Rows are points. Examples show where two turns around zero, p and q, send a point. Write where each new point lands after one turn and then the other. Backwards means that the second turn is done in reverse. Each puzzle has new turns, and all numbers are rounded.

Turn p:
-16  19 => -25  -1
-32  -5 => -15  -29
49  -14 => 41  31
Turn q:
35  -4 => 26  24
-27  23 => -35  -5
-45  15 => -41  -24
36  -32 => 48  6
1  -2 => 2  -1
Where do these land?
p, then q: -20  -23 => 27  -15
p, then q: 3  -26 => 25  8
q, then p: 17  49 => -51  6

Turn p:
-2  26  3 => 13  23  -1
42  30  50 => 55  9  45
-46  -25  -24 => -54  1  -21
-2  -3  -25 => -5  -5  -24
8  -28  -3 => -9  -28  2
Turn q:
39  -43  -18 => 58  11  -15
-14  25  45 => -30  -2  44
0  26  -24 => -21  16  -23
-26  -8  -3 => -7  -26  -6
Where do these land?
q, then p: 11  38  -40 => -5  35  -43
p, then q: -25  -47  14 => -6  -52  16
p, then q backwards: 35  27  -20 => 21  -36  -25
q, then p: -28  -8  16 => -22  -17  17
q, then p: 8  -10  30 => 11  -3  30

Turn p:
-28  25  20  -6  -6  7 => -7  31  27  11  6  -5
47  -4  33  21  2  32 => 47  -16  11  14  -20  40
-22  32  -32  -30  1  4 => -27  41  -23  -3  23  -2
-22  28  12  -46  -6  -23 => -19  43  18  -35  13  -8
-14  -73  6  8  17  25 => -19  -69  19  16  21  16
51  32  3  33  17  -20 => 64  8  -26  -5  -20  -12
14  13  -30  33  9  -9 => 19  -3  -37  16  -8  -21
-26  -53  -12  -12  -34  -16 => -57  -36  10  -14  -16  -9
Turn q:
-29  -19  37  -14  38  38 => 3  -5  -3  -37  34  55
-4  35  17  -5  -48  6 => -5  -9  25  14  -52  17
9  21  20  -8  38  -4 => 18  30  21  -24  14  5
43  -10  -55  17  14  -7 => 28  14  -39  20  9  -50
-5  -29  32  -23  -52  -18 => -22  -62  30  -4  -15  -4
19  -13  -15  34  -24  -22 => -1  -12  1  44  4  -29
-33  13  -35  0  34  7 => -22  41  -35  -12  7  7
Where do these land?
q, then p backwards: 11  -15  -28  15  -16  -16 => -18  -1  -22  31  4  -7
q, then p backwards: -36  -12  10  42  -22  45 => 14  -19  -21  1  -7  69
q, then p: -36  -2  39  -13  -34  12 => -31  -17  39  26  3  30
q, then p: -39  -4  -7  -41  -11  -28 => -52  13  27  -13  16  -14
q, then p: 43  46  5  16  5  55 => 37  15  -32  10  -49  46
q, then p: 19  -38  2  1  22  11 => 16  -25  -23  -18  26  6
p, then q backwards: 35  5  -15  13  21  -50 => 40  -15  -30  -39  12  13
q, then p backwards: 3  20  -5  -33  35  -29 => -11  25  12  -29  -2  -43
